Rows are points. Each table stands for the endless flat space through its points: a line for two points, a plane for three, and so on. Write the one point that lies in both, or say that there is none.
In the rows, zero is written as 128.

First, 2 rows:
[[136 104 124]
 [130  98 121]]
Second (2 x 3):
[[136 110 131]
 [133 106 137]]
They share: no point

First:
[[131 109 128 117]
 [119 117 156  97]]
Second:
[[124 120 150  95]
 [112  93 159 116]
 [112  92 154 123]]
They share: [122 115 149 102]

First:
[[119 124 145 140 114  92 128 145]
 [105 148 169 126 132  90 120 149]
 [131 132 133 152  90 128 132 133]]
Second (3 x 8):
[[114 139 169 144 123  90 114 164]
 [109 122 133 148  98 108 144 141]
 [124 140 142 127 113 111 129 123]]
They share: [117 136 151 138 114 102 126 143]

First (4 x 9):
[[138 164  89  91 119 148  88  94 126]
 [162  94 139 125 135  88 138 152 116]
 [142 116 104 118 150 109 115 129 130]
 [147  97  92 119 171  97 114 143 123]]
Second, 4 rows:
[[158 115  99 109 148 126  95 134  95]
 [153  78  79 105 120 101 106 140  98]
 [160 101  99 113 144 100 115 144 105]
 [149  78  79  99 122 111 101 133  98]]
They share: no point

First (4 x 11):
[[102 105 132 143 121 154 138 123 139 122 125]
 [115  93  90 151 105 122 181 120 163 163 116]
 [107 123 146 145 103 160 133 152 117 141 128]
 [103  96 132 184 132 137 139 132 136 124 122]]
Second, 5 rows:
[[ 79  83 147 172 127 129 164 125 159 152 135]
 [ 96  99 104 132 116 137 116 121 128 156 101]
 [106 116 139 162 120 137 160 127 145 127 129]
 [ 78 110 159 166 122 139 160 119 155 147 145]
 [130  99 104 140 104 171 140 141 130 122 121]]
They share: [106 104 125 152 116 145 147 129 140 135 123]

First, 2 rows:
[[160 106 135 135 103 163 134 115 102 108 155 124]
 [130 130  93  93 109 127 170 115 126  96 113 112]]
Second:
[[139 122 125 135 116 133 151 111 123 110 137 122]
 [133  98 114 133  97 151 150 117 122  99 133 121]
 [145 116  98 100  97 148 141 130 102  97 123  96]
 [163 104 102 123  89 181 160 101 128  97 153 135]]
They share: no point

First (5 x 14):
[[113 158 104 109 122  97  99 141 101  84 113 116 110  92]
 [119 153 102 120 135  97 101 133 110  93 116 116 116  94]
 [126 145 106 144 158  94 102 131 120  96 112 109 128 110]
 [102 184 101  90 132  99 129 133 123 110 130 135  87 102]
 [145 126 109 176 183  96  96 117 139 107 114  98 147 120]]
Second, 2 rows:
[[143 137 116 114 142  96 100 136 120  99 130 121 105  97]
 [113 152  91 144 137 126 110 106 135 119 125  96 125  97]]
They share: no point

First:
[[157 100 126 121 131 164 122 117 136 140 120 112 143 118 155 117 114 112]
 [162 141 140 122 127 133 101 137 144 162  90 119 154 167 100 171 143 117]
 [122 109  87 127 144 159  85 143  94 126 132 115 175 147 124 156  72 150]
 [139 135  95 140 140 158  76 139 114 157 114 128 168 175  93 174 101 155]
 [154 123 154 112 143 129 123 129 150 146  84 137 142 137 120 105 123 127]
 [160 119 140 120 123 143 123 121 144 154 102 109 144 145 130 143 137 107]]
Second, 5 rows:
[[128 117 119 124 158 118  95  78 101 156 102 146 107 146 122 148 115 106]
 [172 126 111  98 120 147  88 135 145 152  88 152 152 142  85 134 130 157]
 [191 157 113 105 134 149 114 137 178 165 121 119 195 159 104 158 112 126]
 [166 157 139 129 152 152 113 124 164 146 113 117 175 157 127 165 108 114]
 [140 116 121 125 144 137 112 109 124 164 105 113 138 163 116 135 111 119]]
They share: no point

First, 4 rows:
[[ 91 101 154 131 127  95 139 169 143 107 129 126 143 133  94 132 101 148
  131 141]
 [ 91  95 145 142 138 107 129 178 151 105 118 136 154 148  88 128  86 135
  120 136]
 [101 143 142 145 117 107 145 131 151 123 149 134 141 143 118 162 125 140
  135 149]
 [ 86 101 151 141 140 101 132 179 153 109 120 135 161 143  85 137  83 136
  130 144]]
Second, 6 rows:
[[108 110 132 164 119 150 133 136 137 113 164 138 154 105 110 138  99 102
  137 129]
 [ 99 128 129 128 135 140 115 120 128  84 163 140 119 108  82 122  87 117
  132 142]
 [ 95 148 138 120 138 118 148 172 153  95 121 112 119 146 139 135  87 129
  109 136]
 [114 161 151 123 133 108 170 204 159 113 115 109 129 160 178 146  83 139
  112 124]
 [ 92  78 111 181  98 130 114 112 143 126 153 141 169 122  61 157 128 124
  143 137]
 [121 130 139 142 122 130 132 143 132 110 164 144 139 119 109 138  90 129
  143 129]]
They share: no point

First:
[[139 129 127 103 157 117 118  91 107 145 144 123 133 122 147 137 121 131
  128 133 129 132 135 132]
 [138 132 143 100 149 115 135  95  90 140 154 143 132 128 132 151 114 147
  131 145 151 127 131 115]
 [120 163 145 114 169 125 147  91  86 109 118 136 169 159 116 176 114 178
  146 113 148 118  93 138]
 [121 115 126 116 171 128 123  89  92 129 150 124 132 115 140 148 136 139
  129 121 124 132 126 117]
 [158 156 156  77 142 113 141  91 105 144 135 127 140 142 134 148  99 155
  135 145 151 111 126 144]
 [118 164 122 132 163 105 122  96 101 143 140 168 154 153 122 148 102 148
  140 131 149 146 128 118]]
Second, 6 rows:
[[151 120  85 105 148  85  80 105  91 148 122 112 146 163 151 119 104 114
  135 155 148 177 141 129]
 [126 144  91 144 188  65 108 126 125 146 143 118 167 110 153 118 127 120
  100 142 122 149 103 136]
 [126 159  88 123 161  95 114 114 128 155 134 136 118 146 143 113  85 110
  113 138 152 165 141 151]
 [136 150 111 132 152  96 120  96 109 145 123  92 150 153 129 140 130 102
  131 120 132 158 132 136]
 [119 135 106 107 150 106 117 104 110 134 130 147 143 129 160 140 106 123
  133 149 150 150 129 155]
 [125 168 125 129 137 121 144  84 117 144 118  99 128 163 118 152 121  94
  140 105 142 154 147 151]]
They share: no point

First (4 x 24):
[[109  92 128 117 130 131 110 111 131 120 151 122 154 141  79 109 110 183
   89 174 120 110 146 120]
 [125  94 166 143 112 101 112 109 147  86 133 138 138 111  97 131 114 159
   97 132 126  96 116 124]
 [ 81 117 117 121 142 152  99 119 100 133 169 118 149 144  94 135 121 165
  105 174 129 109 149 128]
 [ 70 129 119 126 146 155  94 118  89 132 172 118 148 140 102 149 124 155
  113 167 130 106 144 130]]
Second, 5 rows:
[[116  75 176 121 143 109  99 133 121 114 147 136 153 134 125 147 131 143
  121 112 132 113 117 137]
 [ 99 138 131 164 109 123 121  99 156  85 170 118 121 105  80 133 149 152
   91 155 115  87 145 124]
 [ 91 123 134 153 111 131 122  98 149  89 133 145 161 112  83 155 128 128
   94 150 143  85 134 138]
 [ 92  76 163 103 143 128  88 126 101 121 118 154 174 142 126 150  98 141
  119 125 150 106 107 138]
 [ 99  94 163 125 130 136 107 131 121 107 135 136 157 137 117 151 116 159
  107 129 130  95 123 119]]
They share: no point

First:
[[163 125 107  94 157 114 136  78 171 119 157 105 155 102 140 126 173 167
   95 113 111 133 128 156]
 [133  99 149 137 140 137 145  97 158 136 138 123 132  83 132 142 161 181
  130  77 146 154 169 150]
 [ 96 122 139 153 156 117 128 126 149 123 121 157 138 123 116 165 133 138
  142 116 152 129 164 161]
 [121 141 143 128 179 104 130 136 179 175 135 183 111 104  66 148 173 175
  145 107 143 139 166 168]
 [139 106 144 130 147 136 145  93 165 142 142 122 131  82 127 140 168 187
  127  79 143 152 164 155]]
Second (3 x 24):
[[147  96 131 154 144 130 130 123 175 114 119 170 128 100  90 165 155 157
  137 103 119 125 117 170]
 [124 113 138 137 153 119 131 118 156 128 122 149 140 114 119 153 143 144
  135 106 136 127 144 155]
 [126 117 140 151 153 115 127 126 154 132 110 161 140 112 111 153 137 142
  143 106 134 113 132 161]]
They share: no point

First, 2 rows:
[[ 83 117 142 138 133 162  89 159  92 170  93 140 129 155 158 105 168  95
  158  88 147 118 109 162]
 [ 97 125 150 128 137 156 101 147 104 156 105 136 135 143 146 107 156 109
  156 100 149 124 115 156]]
Second (3 x 24):
[[102 133 158 130 135 149 108 143 103 148 108 139 133 137 145 104 144 110
  161 103 148 131 113 154]
 [103 119 138 104 134 151  91 124 132 162 126 114 140 116 132  97 147 107
  128 130 137 120 123 149]
 [105 115 134  97 138 155  90 122 139 163 129 109 145 116 127 101 153 113
  122 133 139 116 128 148]]
They share: [104 129 154 123 139 153 107 141 110 149 111 134 138 137 140 108 150 116
 155 106 150 127 118 153]

First, 7 rows:
[[142 149 130 144 115 146 156  99 131 110 129 133 172 125 101 137 106 162
  123 115 148 149 114 164]
 [138 140 146 166 119 142 127 133 147 141 118 101 146 128 101 121 123 192
  120 123 158 123  76 166]
 [127 131 142 161 128 118 155 126 130 130 124 130 142 131 115 145 120 163
  111 110 126 170  81 172]
 [172 148 117 149 112 163 142 104 134 137 149 133 135 129 109 103  95 165
  104 137 152 174  92 192]
 [154 109 121 185 110 105 165 132 161 129 116 106 126 169  87 144 103 165
  126 135 109 201 105 188]
 [126  94 109 122 177  63 131 181 131 106  59 104 156 110 132 203 149 113
   91 128  70 138 155  83]
 [163 120 106 143 132 116 152 126 136 127 125 134 132 134 117 143 103 135
   92 138 106 198 115 166]]
Second (7 x 24):
[[135  85 112 177 176 116 131  99 113 105 127  97 130  84 146 173 162 152
  121  87 155 153 147 114]
 [143 147 130  95 136 104 137 157 149 123 109 107 124 142  86 133  82 116
  121 169 129 139 129 158]
 [149 108  97 149 129  90 113  98 138  88 102 114 126 114 152 166 135 122
  133 104 110 124 140 143]
 [157 135  81 161 100 111 130 139 133 128  68 138 156 152 123 138 149 145
   98 112  92 122 121 173]
 [158 124 112 150 105 132 104 133 175  79  90 103 131 121 152 176 116 141
  113 117  94 141 102 150]
 [129 123 102 162 153 112 146 121 124 121 107 123 131 133 130 150 151 134
  103 105 139 145 131 151]
 [171 103 138 175 136 144 149 173  85 147  93  99 212  90  94 133 142 228
  125 129  85 159 109 122]]
They share: [145 125 119 146 139 121 138 143 131 120 103 110 145 124 115 147 126 150
 113 128 120 147 121 146]

First, 3 rows:
[[101 153 107 148 124 163 150  98 140  98  92 132 134 108 163 124 112 130
  111 145 161 137 136 120]
 [ 95 152 101 151 131 169 157  96 146  96  85 138 130 102 166 122 117 123
  107 140 168 141 138 127]
 [110 159 140 160 106 124 135 110 131 104 116 108 128 108 142 145  91 148
  135 142 143 146 118 105]]
Second:
[[102 165 147 160 112 152 145 112 126  95 103 117 142 105 161 150 107 150
  131 154 151 130 143 112]
 [114 168 120 166 106 131 141 131 135  82 120 121 137 122 161 126  82 137
  151 175 131 123 121 130]
 [ 98 168 154 167 111 156 148 118 125  91 105 117 147 100 165 154 107 150
  136 161 150 125 150 117]
 [126 152 106 126 116 125 129  87 133 111  96 118 114 136 141 125 101 148
  112 123 151 154 101  91]]
They share: [110 156 124 149 111 144 138 104 131 102 107 118 136 114 153 133 100 143
 123 149 148 136 128 108]

First, 6 rows:
[[ 92  69 114 118 143 127 146 138  93 112 167  92  69 120 117 126 120 161
  130 162 137 134  80 113]
 [121 136 110 153 151 137 114 125  99  88 148 127 135 132 166  97 119 129
  144 121 174 170 109 118]
 [ 88 100 174 152  96 174 159 126 120 127 142 136 100  85 142 157 170 189
  154 108  88 143 124  94]
 [ 96  87 109 139 142 145 132 103 111 129 135 138  88 100 105 167 142 132
  168 149 108 141 123 109]
 [119 124 137 158 141 165 133 142 133  95 149 130 132 107 178  92 136 154
  152 103 133 138  86  73]
 [ 91  96 134 140 119 146 140 115  96 122 144 129  92 105 120 159 147 158
  151 138 119 154 128 122]]
Second (5 x 24):
[[ 92 117 110 135 145 166 141  88 100 110 135 131 123 139 149 133 136 147
  164 126 145 127 103  85]
 [105 120 114 151 134 156 133 106  80  93 152 111 109 137 150 117 153 169
  134 108 129 155  94  93]
 [114 117 101 160 134 156 115  97  73  87 149 113 108 152 153 123 159 175
  134 106 139 154  79  97]
 [121 128 137 146 119 162 149 151 105 104 174 115 110  94 134  93 154 161
  116 108 109 174  96  83]
 [119 127 151 137 119 164 164 165 127 117 176 121 113  73 129  89 145 149
  120 115 104 173 105  79]]
They share: [104 104 134 146 141 148 146 120 120 113 147 117 106 114 152 121 137 155
 144 119 130 154 100 101]

First (7 x 24):
[[103 117 154 127 125 124 147 166 126 126 151 134  94 113 131 115  79 141
  100 103 107 108 189 131]
 [106 101 107  96 115 124 137 106  73 116  80 119 150 146 133  95 138 152
  141 140 133 131 114 123]
 [ 68 103 134 109 111 119 150 125  84 103  98 145 137 140 132 139  98 100
  154 140 101 125 138 117]
 [112 110 116  84 108 114 147 107 121 124 116 137 141 133 143 111 100 152
  121 123  81  94 154 137]
 [107  83 137  97 153 171 133 157  95 154 118 125  89  95 114 106 126 151
  116  94 148  93 164 108]
 [ 96 121 116 122 101 106 162 109  80  88  89 137 157 150 143 131 105 115
  139 132 105 150 137 118]
 [127 109 148 113 135 135 135 171 130 152 156 115  85 105 131  76 102 184
   83  99 128  92 184 139]]
Second (4 x 24):
[[133  93 134 119 122 134 139 123 106 126  87 128 131 119 109  84  87 157
  112 117 113 128 134 126]
 [116 117 100  90 132 132 125 121 110 101 116 119 133 144 119 107 107 151
  118 148 106 106 147 111]
 [153  79 142 128 120 152 141 121 109 118  69 125 131 112  98  81  64 160
  105 112 104 120 120 121]
 [128 115 100  87 138 140 123 119 107 105 106 122 141 135 112  98  96 158
  113 147 105 112 141 106]]
They share: no point

First, 7 rows:
[[ 86 137 162 135 108 137  92 116 108 184 137 147 136 123 155 126 138 103
  138 167 148 128  98 121]
 [ 94 147 128 111 112 179  72  86 134 188 133  99 132 115 137  96 138  99
   62 145 106 122 128  91]
 [ 95 129 136  82  95 197  65  63 116 234 125 112 112  88 169  80 163  98
   68 143 129 144 134 104]
 [113 180 205 149 131 109 138 150 117 146 157 156 141 121 134 167 149  99
  148 165 127 117 115  92]
 [107 134 142 109 101 158  92 100 123 204 122 133 132 110 175 116 155  99
  113 148 146 138 132 112]
 [125 129 153 155 129 151  95 134 140 147 148 159 137 125 137 136 147 115
  136 136 107 100 119 117]
 [121 131 115 140 120 130  98 144 157 157 109 153 172 156 179 148 130  88
  131 140 149 114 144 117]]
Second (3 x 24):
[[108 162 122 142 107 166 106 132 155 138 128 122 133 129 150 142 140  97
  116 144 112 121 142 107]
 [145 142 155 124 132 134  92 115 152 163 152 128 134 117 125 113 138  94
   97 123 119  91 124  97]
 [105 166 115 140 100 170 104 139 160 131 128 116 130 129 149 145 134  90
  113 147 115 127 144 109]]
They share: no point

First, 4 rows:
[[128 167 122 156 138 150 130 121 145  94 121 139 128  83 167  86  93 139
  143 158 111 124 135  84]
 [ 90 185  90 140 150 168 154 127 159  78  83 147 114 109 177 100  99 145
  145 120 101 102 145  88]
 [130 153 128 151 127 142 123 130 146 105 130 142 128  87 159  99  96 143
  145 166 120 133 131  90]
 [127 134 122 138 114 137 124 152 164 120 134 161 115 106 154 133 104 156
  158 165 130 141 122 110]]
Second:
[[ 93 137 122 127 121 155 125 127 149 125 122 176 134 128 156 114 125 144
  140 156 118 155 149  98]
 [ 80 136 101 158 135 144 128 128 152 118 128 168 143 114 147 148 125 158
  123 168 117 148 136  84]
 [128 147  92 137 106 150 100 172 129 115  92 131  99 103 151 119  90 159
  165 131 133 145 104  93]
 [ 77 139 105 157 133 138 132 128 159 111 128 167 144 112 147 153 124 159
  122 169 118 141 135  89]]
They share: no point

First, 7 rows:
[[109 157 105 115 159  64 121 150 168 103  99 124 126 149 112 172 110 119
  145  81 131  73 114 147]
 [148 139 120 149 154 116 150 158 128  96 169 152 134 127 141 128 116 110
  129 122 125  88 157 127]
 [154 152 126 143 130  89 155 136 120  88 144 123 125 110 143 135 111 124
  140 130 115  96 149 106]
 [194 149 131 165 137 122 130 106  99 121 177 156 111 126 118 135 108 135
  180 152 102 141 137 101]
 [180 163 140 144 141 123 159 151 119  90 191 148 109 114 137 138  88  91
  133 155  89 108 170 116]
 [145 158 120 142 117 122 135 155 142  78 162 157 113 140 123 154 101 101
  129 132 102 100 149 143]
 [156  96 108 136 134 154 112 116  98  85 133 138 169 128 119 172 166 157
  134 141 148 142 152 104]]
Second:
[[134 132 128 151 136 106 144 116 106  98 163 127 130 136 142 162 101 116
  118 125  89 108 114 120]
 [169 163 123 132 148 128 114 148 151 108 141 161 120 140  99 168 127 125
  181 137 136 124 142 140]
 [157 151 111 144 132 104 122 132 131 100 149 153 112 140 111 144 103 121
  153 121 108 108 142 124]]
They share: [155 150 119 142 138 112 125 133 131 102 150 149 119 139 115 156 110 121
 153 127 112 113 135 128]
